Each wall is flat, endless, passes through zero and stands at right angles to its row. A trip goes straight from one point to another. Which walls does it cross, in order?
In the rows, 128 means zero.

Walls:
(1): [153 238 154]
(2): [178 155  94]
(3): [189 135 138]
(4): [185 148 149]
(5): [141  77 140]
(6): [125 196 195]
Trips:
[ 72 162 142] to [ 77 160 155] => none
[176 157 106] to [118 157  81] => 6, 4, 3
[ 39 144 113] to [169  71 220] => 5, 4, 3
[ 95 155  94] to [111 106 167] => 2, 6, 1, 5

Walls:
(1): [ 79  95 155 173 144  81 159 119 187 132 125  85 179 111]
(2): [ 97 103 108 122  96 140 132 111  95 108 127 150  73 102]
(3): [166 176 102 112 122 133 101  46  85 182 149 143 144 104]
(4): [152 249 125 204 113 164 186 152 119 111 140 117  97 136]
(5): [119 113 155  80 140 185 118 150 111 143 136 107 185 102]
(6): [181  72 113 131 103 143  91 116  93 111 127 134 136 179]
Trips:
[158 138 219 138 181 106 124  86  92 163 132 176 128 183] to [107  73  87 194 181 163 178 181 107 104  93 134  98 147] => 4, 3, 1, 2
[120 132 153 160 166  93 137 172  97  84  78 183 153 153] to [178 155  89  77 112 156  94 103 104 167 101 148 125 167] => 1, 3, 4, 5
[143 107 134 231 196 138  56 166 141 124 125 145 147 127] to [111 177 128 134 190  70 141 120  99 133 105 175 145 126] => 6, 3
[ 57 112  91 149 123 121 124 125  84 131 119  87 105  95] to [139 152 174  99 140 105 150 137 110  94  93 139 113 115] => 4, 1
[ 60 175  67  56 163  92 140 157 102 159 151 111 128 129] to [128 109  90 156  83 169  82 121 143 142 172 178 112 173] => 5, 6

Walls:
(1): [116 127 187  97  74 100 104 100 177 153 128 184 138  99 136 110 123  71
 138 129  66 169 130 168 136  68 137 140  96 134 174 145 181 234  85 188
 129 169 145 118 127 130 143 107 149 120  84 125]
(2): [131 146 131 118 164  64 150 146  29 139 127 166  71 182  97 175  80  90
  85 139 195 145  77  69 161 141 123  97  33 108 126 138 138 156 131  74
 110 106 130 125  78  74 163  82 132 129 148 152]
(3): [165  72 105 102  38 102 147 178 102 114  84  93  83 125 114 140 175  98
 110  90 166 159 184 122 126  86 111 187 143  90  98  66 109 125 116 130
 196 119 102 143 129  89 123 127  92 106 107 148]
(4): [108 131 106 108 109 170 115 131 114 194 142 144  62 150 207 142 152 136
 130 185 173 133 123 145 107 124 106 132 154  75 117 152  99 111 170 145
 135  81 132 153 142 148 161 146 105 134 116 163]
(5): [114 137 175 127 132  57  77  91  94  92 105 140 130 110 114 117 122 121
 126 122 115 149 101 115 180 143 169 129  88 119 135  89  76  56 139 213
 123  94 140 111 130 184  92 149 171 161 101 122]
Trips:
[215 135 151 128 183 132  78 143  75 124 163 110 123  59 147 115  64 191
 132 149  82 135 125 141 141 124 143 133 190  98 148  69  99 146  24 128
 132 140 138  86 144 133 120  96  90 131 120  91] to [ 92 125  80 154  99 180  92 107 149 146  75 142 114 161 164 146 115 119
 134 137 148 101 124  93 112 105 133 163  95 163  98 131 133  88  81 163
 143 141 137 169 148 142 111 163 111 143  80 101] => 3, 4, 1
[ 98 200 123 129 142 123 155 160 172 142 137 123 128 104  87  85 134 186
 174 122 132 134 174 155 120  63 127 169 112 171 112  72 104 103 121 199
 162 163 126  87 153 122 235  79  81 125 135  84] to [ 68 193 126 117 180  56  77 148 103 123 163  83 100 102 126 107 140 111
 171 123 115 181 162 130 153 137 111 113 192 179 125 120 135  71 114 104
 130  80 162 112  95 124 164  81 163 118 149  99] => 5, 3, 1, 2
[131 166 107 166  72  90 130 145  76  92 188 165 185 169  99 210 151 150
 128 165 125 147 131 139  91 125 107 156  99 124 110 129 163 134 178 114
 149 176  97 178 105 104  76 145 134 145 140 113] to [134  95 180 149  97 131 168  67 121  99 158 155 119 124 111 142 200 160
 119 163 197 134 151 150 156 135  97 123  61 174 111  84 132  75 141 121
  89 145 125 178 135 149 177 147  66 133 132 145] => 4, 5
[155  96 141 125 132 117 100 169 109 126 154 158 105  75  99  90 142 162
 142  71 126  84 154 136 117 195 109 141 185 123 140 104 120  94 149 141
 114 146 150 140 124  90  98  65 122 118  74 112] to [130  95 101 156  99 217 133 144 177 101 208 102 167 119 151 166  75 155
 113 128 125  94 143 174 101 171 124  99  86 112 145 115 120 130 129 113
 119 123 166 155  83 125  69 111  59 109 214 126] => 5, 3
[101 115 108 133 185 125 134 156 133 174  73 146 140 148 103 126 112 128
 184 103 180 136  51  87  70 126 166 158  72 111  78 174  78 103 161 141
  78 113  83  80  97 132 116 128 166 138 118 117] to [ 87  94 169 102 168 153 161 165  74 145 118 119 139 141 150 180 143 145
  78 120  59 157 130 138 106  74 102 147  98 118  53 134 153 101  78  63
 169 177 166 110 137 186 185  83 132 102 195 126] => 5, 4, 3
[ 70 144 108  92 104  63 147 117  88 144 140 149 128 118  83  91  97 179
 138 124 135 100 172 107 115 145 150 104  69 136 177 152 111 118  95 128
  98  99 171 152 169 202 142 138 161 161 120 139] to [178 148 118 142 129 169  90  96 110  52 120 129 155 138 111  78 122 106
 175 113  82 104 105 128 143  50 190 121 125 141 148 179 126  99 131 149
 176 102 140 125 145 164 122 189 135  91 119  72] => 2
[ 71 158 153  74 114 111  88  62 172 109 106 108 105 156  66 149 141 135
 125 154 168  96 142  91 164 132 141  87 111 173  79  72 133  96  99 147
 131 106  65  67  95 113 148 120 160 108 120 199] to [138 133 144  38  96 148 130 135 137 157 161 124 120 174 139 171 142 115
 161 139  67 116 123 101  73 157 130  90 137 187  94 134  83 102 125  84
 137 152 108 133 174 100 129  87  97 122 168 124] => 5, 4, 3, 2
